Rows are points. Each copy is the shape, with its points in the same order, stretched, turned, moved and blurred by noise. Some copies are also mirrored. Which?

Shape, 7 rows:
[[ 46  -6  15]
 [ 11 -47  29]
 [ 25 -29  21]
 [-23  24 -40]
 [  9   3  27]
 [-31   2 -43]
 [ 26 -17  16]]
Copy 1 (7 x 3):
[[  4  59  26]
 [-36  54  -8]
 [-19  54   5]
 [ 27 -25  -9]
 [-22  15  24]
 [ 19 -19 -26]
 [-10  47  11]]
Copy 1 is: mirrored
Copy 2:
[[-27 -13 -30]
 [  2 -52 -24]
 [-10 -34 -27]
 [ 40  33  11]
 [-13 -16   5]
 [ 58  15   2]
 [-10 -22 -23]]
Copy 2 is: mirrored

Shape (7 x 4):
[[  6  16   8  41]
 [-19 -37   7 -40]
 [-22 -29   2 -35]
 [ 22 -15 -13  30]
 [ 48  22  17  33]
 [ -9 -51  14  -4]
 [ 18   8  32  25]]
Copy 1 (7 x 4):
[[ -7  12 -27  40]
 [ -8 -53  20 -19]
 [-15 -42  18 -20]
 [  0   4  10  40]
 [ 35  11 -26  50]
 [-17 -52  20  20]
 [  9 -13 -29  39]]
Copy 1 is: mirrored
Copy 2:
[[ 13  -2 -15  61]
 [-14   0  33 -48]
 [-20   5  25 -41]
 [  1 -35 -15  42]
 [ 41 -24 -39  54]
 [ -8 -21  39 -10]
 [ 32  -7  -2  41]]
Copy 2 is: only turned
Copy 3, 7 rows:
[[-12  20   9   4]
 [  4 -52 -13  39]
 [  6 -43 -11  39]
 [-22  -9 -20 -16]
 [ -4   8  20 -30]
 [-29 -45 -10  23]
 [ -7  -1  26  -2]]
Copy 3 is: mirrored
Copy 4, 7 rows:
[[ 32  17 -14  32]
 [-31 -40  40 -27]
 [-31 -31  33 -29]
 [ 38 -29 -15  21]
 [ 74  16  -5  27]
 [-15 -48  22  12]
 [ 38  19  10  28]]
Copy 4 is: only turned

Shape, 10 rows:
[[  0   3 -31  24 -38  16]
 [-16   3  14 -32   6  -9]
 [-45   4 -59 -49   2  25]
 [ 21 -21   8  34 -52 -43]
 [-33  10 -15  16  38  -1]
 [ -2  14  46  -4   0 -23]
 [ 33 -23 -42 -11 -10  10]
 [-23  -8 -13  14  11  -7]
 [ 11  56  -3   2 -41  30]
 [-11  -8 -22   8  18 -50]]
Copy 1 (10 x 6):
[[ 22 -23  23  23 -36  -8]
 [-12  -8 -22 -22  -4  15]
 [-34  -4  -3  16 -57  53]
 [ 46 -68  -4   4   3 -27]
 [-33   1  -9  30   1   0]
 [  2 -11 -26 -29  13 -22]
 [ 43 -18   5  19 -12  37]
 [-15 -22  -2  22   0   3]
 [ 31  20   4 -10 -51 -26]
 [ -5 -40 -44  30   9   6]]
Copy 1 is: only turned
Copy 2, 10 rows:
[[-14 -18  -2  34 -31 -16]
 [-14  18  -8 -26  -1 -31]
 [-67 -47 -60  -6 -18 -52]
 [ 40  13  49  34 -26 -42]
 [-44   5  13   4  44  -6]
 [  1  69  18 -17   7 -24]
 [ 29 -44 -24  -1 -20  -4]
 [-19   1  18   3  19 -21]
 [-32  42 -31  43 -23 -10]
 [ 12 -16  26  17  44 -42]]
Copy 2 is: only turned
Copy 3:
[[  1  26 -42   1  16 -40]
 [  1  25  16 -13  -9   9]
 [-68  20 -22 -12  22  27]
 [ 38  34  -8 -29 -20 -84]
 [-24   2  33  34  42   3]
 [ 40  41  31   2  -9  -6]
 [ 19  -1 -33 -32  22 -15]
 [-16   5  13  12  17 -20]
 [ 29  69 -60  16  18   5]
 [-13  14  42 -21  34 -37]]
Copy 3 is: only turned

Shape, 11 rows:
[[ 25 -11 -27   2  30  -9  -7 -14]
 [-19  19 -10 -25 -40 -14   4  -9]
 [-23 -31  12  15 -10 -24 -29 -23]
 [-14 -17  38   0 -41 -51 -39 -18]
 [ 40  32  23 -29  16  -8  62   6]
 [  5   7  15 -46  43  11  25  19]
 [-30  12  26 -19 -48  10   4 -54]
 [-33  11  27  48  -6 -26 -46 -14]
 [ 51  -4   5 -27   8  40  41  25]
 [-33 -37   4  32 -20 -35  -5   9]
 [ 26  27  12 -36  -9  12  14  25]]
Copy 1, 11 rows:
[[  2  13 -23   0  39  11  24  -1]
 [-33  39  -8 -23 -39  -2   3   5]
 [-27 -28 -16 -42   1  22  13  11]
 [-41 -18 -16 -68 -27  19   5 -20]
 [ 71  51   3  -8 -24  -4   6 -33]
 [ 45  58  14  -9  12  39   1  11]
 [-32  -1  -1  -9 -83  28  28  -3]
 [-47 -51  23 -21  -5   5   5  -9]
 [ 67  42 -26  16  -6  18 -28 -18]
 [-12 -21 -13 -41   4 -20 -25  30]
 [ 15  47  -1  -1 -27  22 -22 -26]]
Copy 1 is: only turned
Copy 2 (11 x 8):
[[ 13   8 -18  11  28  15  17 -33]
 [-26  -4  13 -53  -3 -17  -1  -7]
 [-13 -14 -34   1  -2   0 -25   3]
 [-42 -25 -22 -17  11 -37 -34   1]
 [-14   0  52  11  33 -34  61 -27]
 [  3 -19  58   9  26   9  21  -3]
 [ -2 -11  21 -26 -53 -32 -30  10]
 [-60   8  -6  20  -6  -2 -40 -12]
 [ 26  21  46  14  30  -7  39  23]
 [-35 -21 -42 -11  -1   0  13  13]
 [-15   7  65 -10  34 -16  17   5]]
Copy 2 is: only turned
Copy 3:
[[ 30   6  -8  17  27   5  13 -33]
 [ -6  -2  11 -27 -31 -18   7 -36]
 [ 11 -13  34  14 -30   6 -19  -2]
 [ 29  -6  34  -5 -60  -1 -17  22]
 [-13 -13 -30   1   5  -2  83 -21]
 [-10 -26  12  -4  39 -20  60  -9]
 [-26 -17  37 -47 -52  28  -2 -38]
 [ -8  30  45  24 -34  10 -22  18]
 [-13 -41 -59 -18  35  -1  46 -20]
 [  1 -23  11  39 -42 -16 -24   4]
 [-11 -11 -21 -33  14 -21  38  -5]]
Copy 3 is: only turned
Copy 4 (11 x 8):
[[  2  22 -39 -28   2 -29   2  -2]
 [-21  -9  16 -41 -18  15 -37  18]
 [-48 -28   4   6 -12 -21  14   1]
 [-85 -29  23 -11 -49 -12  22  20]
 [ 25  23  -2 -84  -6  24  26 -34]
 [  2  26   0 -58  46  19  28 -11]
 [-46 -36  55 -21 -14  11 -32 -43]
 [-42  -3  45  45 -31 -22  18  23]
 [ 31  22 -46 -50  16  58  13 -42]
 [-16 -40   6   5 -16  -6   9  23]
 [ -4  28 -12 -49   0  44   4  -7]]
Copy 4 is: mirrored

Shape (15 x 11):
[[ 34   8 -24 -22 -40 -57  -1  30  14  16  24]
 [  9  51 -41 -17 -12   2   3   6  29   7  19]
 [-25   1  18  16 -29 -28  -7   9   2 -26  -8]
 [-25 -26  29 -24  32  53 -11   3 -19  15 -19]
 [-19  -4  11  -4  18  55  55   3 -47 -20 -40]
 [-35   1  28  30 -50 -10  -5  15  12  14   2]
 [-22   1 -16  41  -8  -9  -7  26   3  -4  -8]
 [  1  -2  13  32 -16 -21  19  27  18  19  24]
 [-36  -8   5 -13  -2  43  22  40 -46  10 -48]
 [-22   3 -30 -22   6  23   8 -28 -13  54  -6]
 [-23 -35  11  18 -34 -17  19   8  35 -15 -20]
 [-55 -47   9  20   8  45  -4 -23 -48  -1   1]
 [ 34  41 -22   4  -6 -17 -11 -32   4  36  -6]
 [ 59  31 -60 -16 -16  32 -13  -9   6  40  -6]
 [-18  -9 -28  -4  41  16 -19 -27  -9  51 -16]]
Copy 1 (15 x 11):
[[  2  79 -45  43  30 -13  36 -21  28  42 -17]
 [ 15  65 -26 -26   5  10 -15  10  25  12  -7]
 [-26  29 -16  30 -20 -13  -3 -41   7 -26  -9]
 [  7 -50 -31 -35 -36 -36 -48 -13  -1   0  26]
 [-15 -61 -27 -32  -1   2 -46 -21 -51 -24 -29]
 [-13  14 -32   6 -40 -21  30 -37  16 -25 -19]
 [  6  14 -35   8 -18  23  -5 -45 -14 -24  -4]
 [  3   9 -21  -9 -12 -20  54 -29 -13  12  -2]
 [-19 -30 -63 -10 -10   1 -53 -49 -29 -17 -21]
 [ 60 -12 -61 -33  14  -1 -20   2  18 -13  -9]
 [-40  -8 -36  22  -7  -3  40 -19   2 -31  -2]
 [ 40 -61 -39 -14 -44 -26 -53  -3 -40 -52  10]
 [ 56  23 -14  -6  14  18   8  -1  53  27 -25]
 [ 60  27 -50 -15  10  28 -11  39  34  59 -24]
 [ 74 -29 -49 -30   7  10 -26 -15  22   3  15]]
Copy 1 is: only turned
Copy 2:
[[ 17   8  -7   7  17 -27  35 -56  23  30  -7]
 [ 60  20   5  -5 -34   2  54  -4  25   3  -7]
 [-34  -4 -18  37   9 -15  34  15   7   2 -24]
 [-22  -2  35   1 -22  36 -36   6 -28 -19 -15]
 [-15 -57  16  14 -59  60 -19  10   2 -11 -38]
 [-24  27 -12  52  14 -20  21  22  14  19 -42]
 [  2   1 -41  26   8  19  21  22  19   0 -23]
 [  2  -7  -4  21  19  20  26  15  21  43 -20]
 [-10 -20   1  33 -41  33 -32 -17 -23 -11 -59]
 [ 19  36 -10   6 -49   3 -14  -8  22  -4  19]
 [-18 -19 -13  20  21 -31   1  25   8  15 -45]
 [-64  16 -21   3 -24  42 -27  30  12 -22 -18]
 [ 43  26  -2  36 -14 -14  29 -16  61  -7  49]
 [ 81  35  18   1 -23  -3  -5 -45  67 -26  13]
 [ 17  28 -20   7 -26  18 -22   5  16 -18  44]]
Copy 2 is: mirrored

Shape:
[[-12   4  32  -1 -29 -11   8  39 -51  20  19 -29]
 [  8  10   2  52   3  13 -20 -29  20   8  29 -16]
 [ -5 -26  13   9 -39   1 -22   7 -56  21  42   6]
 [ 30 -49  18 -15 -32   5  24  34  -3  -4  51  -6]
 [-23  28  15   3  -4  29  33 -30 -33  -7  11  -6]
 [  1  -1   5  18  23  12 -25 -36  17  13  14  -7]
 [-39 -30  29 -28   1  -6  -5  45  13  20  -3   1]
 [ 27  -3  40   9  -1  44  22  -7 -60 -49 -22  31]
 [  7 -21  19  13   4   0  29 -28 -16 -21 -30 -10]
 [ 32  -5   6  10 -27   1  -7 -25  -4  27  21   6]
 [-39 -45  25 -12 -39  39  40  -1 -26 -52 -26  28]
 [ 21  15  -6  44 -41  26 -27  -3 -25  -7 -17  -8]
 [ 41  29  -3 -31  24  -8 -11 -25   7 -25  49 -15]
 [ 24  -7   9  52 -41  37   9  19 -46 -21 -18  23]
 [-33 -29 -37 -11  26  46  10  26 -60  -2  -2 -13]
 [ 41   9 -16 -23 -30  38  40  10 -23  14  48  -1]
 [ 14 -32 -38   8  22 -17  18 -10   5 -13  29  42]]
Copy 1, 17 rows:
[[ 32 -21  17 -51 -16  26 -10  42 -17  -1  56  16]
 [-12 -13 -48 -26  -6  34  -2  -4  25  12  14 -26]
 [ 10 -39  -2 -31 -28  50  -1   9 -40 -22  27  21]
 [  8 -24   7  38  14  26  11  16 -27 -33  50 -14]
 [ -2  24   7 -54 -10  59  11  30  20 -20   3   8]
 [-23 -11 -15 -17  -1  28   2  -6   2  18  -3 -29]
 [-23 -35  50  -2  -5 -20 -23  35 -27   5  31   9]
 [ 53  -9  50 -33  -7  77   3  -2  33 -50 -19 -10]
 [ 20   4  35 -12 -37  33  28  -7  16 -31  -3 -43]
 [  2   3  -7   3 -19  36  15 -29 -10   4  23  -2]
 [  8  -8  65   2 -37  59 -24  21  11 -71   0  -6]
 [ 50 -16 -23 -12 -48  53 -32   5  19  -1  -2  -7]
 [  6  47 -36 -14  48   7   0 -13 -14  -1  18 -31]
 [ 63 -40  11   6 -36  77 -11  13  33 -35  -9  15]
 [ 15 -50  24 -15 -11  33   9  76 -40 -23 -28  -5]
 [ 25  16  -4  19  26  51  27  34 -15  -8  24  24]
 [-17  -8  -9  31  14  -7  46 -20  -6 -57 -23   1]]
Copy 1 is: mirrored
Copy 2:
[[-59  16  42   2 -22 -20  54 -17 -40  44  23   2]
 [ 33  25   9  42 -26   2 -45   1 -12  29   2   0]
 [-47  28  53 -20 -27 -12   7  21 -41  31  28  42]
 [-35  38  43 -51 -42  16  15  13  -7   7  27 -34]
 [-31  -7   7  52  12  33   6 -11 -41 -11  30  13]
 [ 31   1  10  27 -11  -5 -43 -19  12  10   7  12]
 [-57 -10  -1 -31 -19 -40  18 -29  27  26  -4   1]
 [-21 -25  47  36   9   8   9  38 -53 -55   2 -20]
 [ 16 -24  -1  23 -15  -8   5   3 -30 -27  31  -5]
 [ 33  19  31  -5 -22  22  -2  16 -14   9   3  23]
 [-74 -37 -22 -13 -13   8   6  26 -55 -54  10  16]
 [ 20  -8  15  21  -5   1  -7  27 -69  31 -22  10]
 [ 39  58  29   3  36  19 -10 -37 -13 -10  23 -28]
 [-22 -18  27  21 -18   5   7  72 -67   8 -11  -9]
 [-81 -52   6  -6  26  -7 -13   5 -17  36  71  -6]
 [-23  17  44 -18   9  80  25  16 -25  17  31 -23]
 [  6  24 -23 -16  12   3 -17  56  22  -8  52 -11]]
Copy 2 is: only turned
Copy 3:
[[-19  -6   0 -14 -35  38 -17  31 -28  42  20 -15]
 [-34   4  -7  21  28 -31 -24 -11 -29  17   5  16]
 [-27 -13 -47   8 -16  38 -58  33  -2  33  27  -2]
 [ -4   4 -14  74 -24  41 -15  33  -3  -1  59 -24]
 [-53 -15  18 -40  19  32  -4  -6   7  -4  -7   7]
 [-15 -10  -2  -2  33 -30 -20   7  -6   0   8   6]
 [ 37 -12  23  21 -16  24   5  63   9  33  -1   0]
 [-34 -18  -8 -18  -1  47 -60 -22   9 -53 -44 -27]
 [ -6 -34   4 -16  -5   0  -9 -38  12  -4 -14 -12]
 [ -1   8 -19   6   8  -6 -45  -9  -3  -2  48   2]
 [-14 -32  10  16 -12  74 -25  -3  75   3 -45  -8]
 [-22  31 -30 -10   5   2 -56 -35  -2  26 -35 -18]
 [-51  23   3  -4   0 -33  -6  23   1 -50  53 -20]
 [-15  23 -37  16  -6  51 -53 -39  -5   1 -48 -10]
 [-27 -15 -49 -20  16  49  41  51  28  25 -44 -33]
 [-29  39 -24  15  21  50   3   8   4 -22  55 -27]
 [ -7   3 -46  34 -14  -4  15   9  34 -31  13  30]]
Copy 3 is: only turned
